Each point is reached from the start by the listed moves, each made once or not at all, plus a little noise. Is the number of moves made odd or even? Then give how often each move was made.

Moves:
(1): [ 7.9  2.1  3.5 -0.7 -2.5]
(2): [-0.1  7.0 -2.5 -4.7  0.4]
Start: [-1.7  0.6  0.8  2.9  0.1]
Points:
[ 6.2  2.8  4.5  2.3 -2.7] -> odd (1, 0)
[-1.6  0.4  0.6  2.4 -0.4] -> even (0, 0)

Moves:
(1): [ 3.5 -0.6 -1.1 -0.6  0.3 -1.6  1.3 -2.7]
(2): [ 0.3  5.5  0.5 -0.1  0.1 -0.2  2.8 -0.7]
(3): [-0.1 -0.2  5.6  1.7 -0.6 -0.7  0.2 -1.9]
(4): [ 1.8 -0.5 -0.6  3.0  0.4 -0.2  0.3  1.6]
(5): [ 1.1 -0.4  0.9 -1.0  4.8  0.5 -0.7  1.0]
(6): [ 1.0 -0.1 -0.1  0.8 -0.3  4.5 -0.4 -0.8]
(7): [-1.3 -2.7  0.1 -1.5  0.1  0.3  4.4  1.3]
(8): [ 1.8  0.4  0.7 -2.7 -1.9  0.4 -0.4  2.5]
Start: [ 2.5  1.5  1.5 -1.8 -0.2 -0.5  1.1  2.9]
Points:
[ 2.7  3.9  3.2 -4.3  4.4 -0.2  8.1  4.7] -> odd (0, 1, 0, 0, 1, 0, 1, 0)
[ 8.7  1.0  7.6 -4.2  2.5 -2.1  1.6  2.1] -> even (1, 0, 1, 0, 1, 0, 0, 1)
[ 5.8 -1.5  7.0 -0.5 -2.5  4.1  5.3  5.4] -> odd (0, 0, 1, 1, 0, 1, 1, 1)
[6.4 0.3 7.4 2.3 4.0 3.5 0.3 3.0] -> even (0, 0, 1, 1, 1, 1, 0, 0)
[ 7.5 -2.7  0.5 -1.8  5.2 -1.5  6.2  4.1] -> even (1, 0, 0, 1, 1, 0, 1, 0)
[ 7.6  3.8  6.8 -4.0 -2.4  2.4  9.3  0.9] -> even (1, 1, 1, 0, 0, 1, 1, 1)

Moves:
(1): [ 6.7 -1.5 -1.0  2.0  0.4 -0.2 -2.4 -0.1 -1.5 -0.9  1.4 -2.6 -1.8  1.8
 -0.1  0.0 -1.2]
(2): [ 2.2  4.3  2.3  1.1 -3.0  2.3  1.2 -1.6  1.2 -1.8 -1.6  1.1 -4.2 -0.3
 -1.4  1.1 -0.5]
(3): [-2.6  3.0  5.5 -0.6 -0.9 -2.4 -2.3 -0.4  0.0  1.7 -0.3  0.2  1.0  1.7
  1.9  0.2 -1.5]
(4): [ 1.0 -1.4  2.7  3.4  2.0  0.0  0.7 -2.2  0.6  0.0 -1.7 -1.3 -1.7 -2.0
 -1.5 -3.7 -1.3]
(5): [ 0.1  1.4  1.4 -1.4  5.2  0.8 -1.2  1.8  1.5 -0.5 -2.2  1.1  0.2  1.4
  1.4  1.2  2.5]
(6): [-0.6 -1.9  1.5 -1.5 -2.8  5.5  2.7 -1.1  3.1  1.2  2.2  0.0  1.2  1.1
 -1.6 -2.6  2.6]
(7): [ 0.2 -0.3  1.8 -3.9  1.6 -2.2  7.0  0.1 -2.2 -0.4 -0.3  0.8 -0.6 -0.9
 -3.4  0.0  0.0]
(8): [ 2.8 -3.4  1.3  3.3 -0.5 -1.1  2.8  7.4 -1.1  1.9 -3.2  2.8  1.4 -0.1
 -2.9 -2.4 -0.1]
(9): [ 1.2  1.0  0.6 -0.1  1.3 -2.8  1.0  0.8  4.1 -1.2  2.3 -0.7  0.0 -2.8
  0.5  0.2  0.1]
(10): [ 0.8  0.7 -1.6 -0.2 -3.0  0.1  2.7 -0.8  2.1  6.0 -1.3 -0.5  0.3 -2.4
  2.2 -1.0  0.0]
(11): [-1.7  2.8  0.4  2.7  2.7  1.5  1.6  1.7 -1.3  3.4  4.9 -0.9 -1.5  1.5
 -2.6  0.4  1.6]
(12): [-0.8 -0.2 -0.8  0.0  0.2 -0.6  0.0 -3.0 -0.2 -0.6  1.6  7.8 -2.5 -1.3
  2.2 -1.3 -1.1]
(13): [ 0.9  5.5 -0.3  4.1  1.9  1.1  0.4 -3.5 -3.3  0.4 -0.8  1.7  7.5 -2.8
 -1.1  0.6 -0.4]
(14): [-0.1  1.8 -1.4  2.6 -1.0 -2.5  1.0 -0.3  2.5 -2.6  1.0 -0.7  3.3  4.0
 -1.5 -0.8  0.7]
Start: [ 1.0  0.5 -0.7 -1.8  1.2  0.4 -0.1  0.6 -2.2  1.7  1.8  1.0 -1.0 -0.2
 -4.1  2.6 -1.2]
Points:
[-0.4  5.4 -0.4  0.7  2.4  5.5  6.6  1.8  5.5  9.1  6.4 -0.1  2.7  5.4
 -6.2 -0.4  6.1] -> odd (0, 0, 0, 0, 1, 1, 0, 0, 0, 1, 1, 0, 0, 1)
[ 10.6   6.8   3.9   6.1   0.6   3.6  10.4 -10.9  -1.8  -2.9   3.6   7.7
   0.4  -0.8 -12.5  -4.1  -2.4] -> even (1, 1, 0, 1, 0, 1, 1, 0, 0, 0, 0, 1, 1, 1)
[11.3  6.3  3.1 -3.1 -0.2  1.4 11.8 -0.4  8.5  1.6  3.2 -0.5 -2.7  1.7
 -7.8  0.6  3.0] -> even (1, 1, 0, 0, 1, 1, 1, 0, 1, 1, 0, 0, 0, 1)
[ 8.7  9.3  3.5 11.2  2.7  1.1  7.3  1.3  1.3  5.2 -8.2  5.1  5.6 -2.3
 -8.9 -2.7 -0.1] -> odd (0, 1, 0, 1, 1, 0, 0, 1, 0, 1, 0, 0, 1, 1)

Moves:
(1): [ 1.7 -1.1  1.7  0.9 -0.2  1.7  4.2 -2.9 -1.9  0.3 -0.8 -2.2 -0.3  1.0
  1.3 -0.6 -0.9  0.1  1.6 -0.7 -2.6  0.7 -1.9  1.8  1.5]
(2): [ 0.4  0.6  2.7  3.2  1.4  0.4 -1.6  0.6 -1.1 -1.8  0.5  0.6 -1.8  0.5
 -0.1 -3.3  0.6 -0.9 -2.7  0.2  0.2  2.1  1.0 -0.9  0.4]
(3): [-5.0 -0.9  3.6  2.4 -0.1  1.2  3.0  3.3  0.6  1.3 -0.8  2.8  0.2  0.9
 -3.9 -0.1  1.3 -0.1  3.2 -0.1 -1.4 -0.4  1.0 -0.2 -0.6]
(4): [-0.3 -4.1  0.3  2.5  0.1 -1.2 -2.4  0.5  1.9 -2.1  2.7  0.7 -0.6 -1.7
 -1.8 -0.6 -2.4  0.0  0.9 -3.1  1.5 -0.5  2.4  1.4  2.7]
(5): [-0.3 -2.1 -0.3 -0.7  3.2  3.2 -2.1  0.2 -3.8  0.7 -0.4 -1.9  0.2 -2.1
 -1.6  1.8 -0.1  2.3 -1.5  2.0  0.9 -0.2  1.5 -1.4 -0.6]
(6): [-0.5 -0.2 -1.7  0.3 -2.5  3.5 -1.4 -0.5 -0.5 -0.9  1.1  0.7 -1.5  1.9
 -1.2 -1.4  1.6  0.3  1.1  2.9 -2.7 -0.1  0.0  0.0  0.5]
(7): [-1.8 -0.6 -1.3  0.5  1.3 -2.1  3.0 -1.7 -0.5 -3.6 -2.3  1.0 -1.7  0.4
 -1.1  1.2  0.7 -1.3  0.2  2.5 -1.5  0.0 -2.5  1.0  1.7]
(8): [ 1.8 -0.1  0.6 -1.6  0.4  0.1 -0.2  3.9  1.4 -2.8  0.1  0.1 -2.3  1.8
 -0.2  0.3 -3.1 -0.7  1.8 -0.1  0.4 -1.3 -0.4 -0.6 -0.1]
(9): [ 1.9  1.2  1.8 -0.2  4.0 -0.7 -0.8  0.8  4.6 -1.0 -0.3 -3.0 -1.7  1.6
 -1.8 -1.5  1.9  2.9  1.8  2.3 -1.8  1.7  1.5 -1.1 -0.5]
(10): [ 1.8  1.4 -0.9  3.2  2.8  1.5  3.7  2.1 -1.4  4.4  3.7  0.9 -2.8 -2.0
  3.1  1.0 -0.5 -0.4 -1.2  1.1 -0.7 -0.4 -0.9  1.1  3.6]
(11): [-0.2  0.0  1.0 -0.9  1.9 -0.3 -0.3 -1.1 -0.1 -1.1  2.8  1.8 -0.6  1.4
 -0.4  1.9  1.4 -1.1  0.4  0.9 -1.2 -1.8  0.8  0.7 -0.2]
(12): [-0.4 -0.3  1.7  3.6  0.4  1.6 -1.8  0.1  2.5 -0.2 -1.4  4.4  1.6 -0.3
  0.9 -0.3  1.0 -1.0  1.9  0.8 -2.1 -4.0 -5.4 -1.5 -2.7]
(13): [-0.6  1.8  0.1  0.8  1.1 -0.6  1.5  0.7 -0.1 -1.9  1.9 -0.7  2.9 -1.6
  0.1  0.1 -2.1  1.1 -0.2  2.6 -0.9  0.2 -1.4  1.0 -0.3]
(14): [-0.9 -0.2 -1.2 -0.3  0.6 -0.5 -0.3 -0.1 -1.2  0.7 -0.2  0.6  1.0  3.4
  0.5 -2.3  0.5  1.2 -0.5  0.7  0.2 -0.1  0.0 -0.2  0.4]
(15): [-1.2 -0.6  0.6  1.4  1.2 -0.2 -0.4  0.1 -0.3  1.5  0.1  0.7 -0.6 -1.0
  2.9  1.6 -0.7  1.2  1.4  0.0 -2.8  1.5  0.4  2.0 -1.9]
(16): [-0.6  1.5  0.4  3.0 -0.5  1.0 -0.4 -0.3 -0.8 -0.5  0.7 -1.2  0.8  2.3
  3.1  2.4  2.4  2.0 -0.2 -0.1  1.1  1.1  3.2 -1.0  3.1]
(17): [ 0.4  0.3 -0.6 -0.1 -0.2  0.0 -1.1  0.7 -1.0 -0.1  0.6 -0.6  0.6  1.4
 -1.2 -0.3  2.8  0.2  0.6 -0.8 -0.1  2.4 -2.0  2.1  0.7]
(18): [ 0.2  0.4 -0.5  1.6  0.0  1.1  0.8 -0.3 -1.5 -0.8  0.4 -1.8 -1.6  0.4
 -0.3 -1.8  2.3  3.5  0.0  0.1  1.6 -1.5  0.4  0.5 -1.9]
(19): [ 0.2  0.2 -3.1 -0.7  0.2 -0.4  1.2 -1.7 -1.7 -0.9 -0.7  2.7 -0.5 -2.6
 -0.1 -1.8 -2.8 -1.2  5.6 -1.5  2.0  4.3  2.7 -0.5  3.0]
(20): [ 1.5 -0.7  3.1 -2.1  0.0 -0.6 -0.8 -0.1  0.3 -1.5  0.2  1.4 -1.0 -0.1
 -0.1 -0.1 -1.8  3.0  1.9  3.9  0.2  0.9 -1.1  0.9  1.9]
(21): [ 1.2 -2.9 -0.6 -0.6  1.0  0.8  0.6 -0.9  3.1 -0.9 -0.6  0.5  2.9  0.2
  2.6  0.5  0.8  0.3 -1.0  0.9  3.6  0.1  0.9  3.3  0.2]
(22): [ 0.4  0.3 -1.2 -0.6 -1.0 -0.1  0.1  0.3  0.3  0.4  0.6  3.4  0.2  1.9
 -1.4  3.0 -1.2  1.4 -2.7 -2.1  0.2  1.8 -1.6 -0.8 -1.2]
(23): [ 4.5 -2.2  0.5  0.3 -1.7 -3.1  0.4  2.7 -1.5 -0.2 -3.4  2.2  0.5  0.7
 -0.6 -0.4  1.9 -0.2 -1.5 -1.1 -3.7 -0.1  4.9  0.8  1.8]
(24): [-0.9  3.5 -0.5  0.5 -0.9  1.4 -1.6 -2.2 -0.8 -0.4 -4.1 -1.8 -0.2  0.5
 -3.0  2.0 -0.7 -0.2 -0.7  0.6  0.3 -1.9  0.2  2.7  0.7]
Start: [ 4.2  3.4  2.5 -0.1 -3.2 -2.3 -1.3  0.4  1.9 -3.1  0.4 -0.6  1.2 -0.4
  2.7 -0.2  2.8  1.4 -2.6 -2.8  2.0  0.3  0.5 -0.3 -2.5]
Points:
[  1.6  -1.7   7.9  14.1   6.3   1.5  -4.7   1.3   1.2 -16.0  -3.2  12.5
  -0.2   5.6  -4.4   0.9   7.3  14.7   4.9   9.2  -4.4   3.5   9.7   6.6
   3.9] -> even (0, 1, 1, 1, 1, 1, 1, 0, 1, 0, 1, 1, 1, 1, 1, 1, 0, 1, 1, 1, 1, 1, 1, 1)
[  0.6  -0.6  10.5  14.6   3.7   3.2  -6.6   9.5  10.6 -11.6   5.1   5.4
   3.0   9.1   2.8  -5.4   7.4   7.4   5.5   3.5  -3.1   2.8   1.6   3.6
   0.0] -> odd (0, 1, 1, 1, 0, 1, 0, 1, 1, 0, 0, 1, 1, 1, 1, 1, 1, 0, 0, 0, 1, 0, 0, 0)
[ 6.2  0.6  8.7 13.9  1.2  0.4  0.2  8.7  2.0 -5.7  3.2  8.4 -4.8  5.4
  3.0  6.6  4.9  6.3 -5.0 -5.9  0.8 -1.1 12.7  8.7  3.8] -> odd (0, 1, 1, 1, 0, 0, 0, 1, 0, 1, 1, 0, 0, 0, 1, 1, 0, 1, 0, 0, 1, 1, 1, 1)
[ 11.4   0.2  -1.6   1.6  -0.5  -3.6   2.5   2.5   2.2 -14.6   2.7  12.5
  -3.3   0.2  -1.1   5.4  -5.1   2.5   1.8   4.6  -0.5   1.7   4.3  11.0
  11.6] -> odd (0, 0, 0, 1, 0, 1, 1, 1, 0, 1, 1, 0, 1, 0, 0, 0, 0, 0, 1, 1, 1, 1, 1, 1)
[  4.5   2.5   1.6   3.9   2.3  -3.5  -4.1  -3.6   8.6 -12.7   0.8   0.3
   0.9   7.6  -2.2   8.2   8.9   5.7  -3.3  -1.8   4.2   3.4   3.4   8.2
   4.4] -> odd (0, 0, 0, 1, 0, 0, 1, 0, 1, 0, 1, 0, 0, 0, 0, 1, 1, 0, 0, 0, 1, 1, 0, 1)
[ 1.3  6.7  5.1  8.9 -2.3  3.1  4.9 -1.8 -1.7 -7.6 -2.5  3.4  5.6  4.4
  0.5  1.7  2.9  4.0  0.5 -3.4  4.3 10.5  2.4  7.3  5.1] -> even (1, 1, 1, 0, 0, 0, 0, 0, 0, 0, 0, 0, 1, 0, 0, 1, 1, 0, 1, 0, 1, 1, 0, 1)
[ 1.5  8.2  2.7 16.2 -4.0  4.2  1.6  7.0 -4.1  0.7 -0.5  9.1  2.0  8.2
  2.3  3.3 11.4 10.7 -1.8  1.6 -9.0 -1.5 -0.9  6.1 -0.5] -> odd (0, 0, 1, 0, 0, 1, 0, 0, 0, 1, 0, 1, 1, 1, 1, 1, 1, 1, 0, 0, 0, 1, 1, 1)
